Each row is a point. Any point is a mix of the corners, with weights that add up to 1. It lies inside the corners' shape when no weight is negative. Say inside or outside, and name the corners with a negative weight.

Corners:
(1): [ 40 -95  23]
(2): [ 22 -48  52]
(3): [ 14  54 -12]
(4): [-50  23 -25]
Points:
[ 16 -30  36] -> inside
[-18  -6   5] -> inside
[  6 -31  31] -> inside
[ 12 -44  23] -> inside

Corners:
(1): [ 19  -4 -20 -25  11  -6 -17  -5]
(2): [ 70 -76  57   8 -95 -10  74  41]
(3): [ 41  25 -14  65  16 -33 -55  27]
(4): [-33  30 -15  -7 -38 -33 -11   4]
(5): [-38  21  -5 -19  -4  47  34 -19]
(6): [-21  22   3  14  57 -49 -35  21]
(7): [ 59 -35  91  25 -75  29   4 -32]
(8): [  9  64  19 -61  -7  39  46 -63]
(9): [ 31  12  42  32  -4 -40 -74  68]
Points:
[ 26  13  26  14 -12  -9 -20  12] -> inside
[ 37  13  15 -14 -23  14  30  -1] -> outside (4, 6, 7)
[ 20   1  20  -5 -28   1   8  -5] -> inside
[ 32 -11  48  15 -48   6  -3 -14] -> inside

Corners:
(1): [-21 -52  36 -37  46  46 -69 -53  31   3 -10  12]
(2): [-54  -4 -25  34 -12  63   0  57 -22  19  15 -11]
(3): [ 16 -24 -69  56  25  29  10  30  27  10  22 -33]
(4): [-36  35  30 -16  23  13 -38 -35  33 -25 -33  -2]
(5): [ 11  22  45  20  70 -66 -39 -14 -51 -28 -22  95]
(6): [-35  32 -47 -13  51  13   3  21  18  25  54  49]
(7): [ 20   5  27  38 -18  16  17  52  -3 -12  73 -18]
(8): [ 11 -35   4 -12 -22  29  -2 -55 -23  17  17  78]
(9): [-30   0 -29 -41 -12  41 -27 -49 -51 -32  47  23]
(10): [ 50  -3  20 -21 -54  38 -57  28  -4  42  29 -21]
(11): [-64 -23 -10 -30  19 -29   7 -28  12 -33 -28  11]
(12): [ 44  -2  32  47  33 -64 -21 -22 -36  49  38  -8]
(13): [-47 -30  22  53 -27 -34 -39  10  32 -26 -12 -41]
Points:
[-32 -12  -1   4   4   0  -7   0   1 -11   5   3] -> inside
[-18 -17 -10  20  11  15  -4  12 -12   1  28  11] -> outside (4, 10)
[-27 -10   4  -5  17  28 -38   2  20  -9   1 -13] -> outside (8, 12)
[  2   0   2  -1  18  -1 -25  -7  -3   8  22  19] -> outside (2)
[ -9  21  20  11  33   5 -51  14  31  15 -12 -13] -> outside (7, 8, 9, 11)
[-26  -9  -5  -3   2  23 -17  -2  12   3  14  -4] -> outside (5)
[ -8 -10   0  -2  -4  16 -15 -11  -8   4  26   6] -> outside (5)
[  3 -14  -4  11  15  -8 -25 -10 -10  21  14   5] -> outside (4, 7)
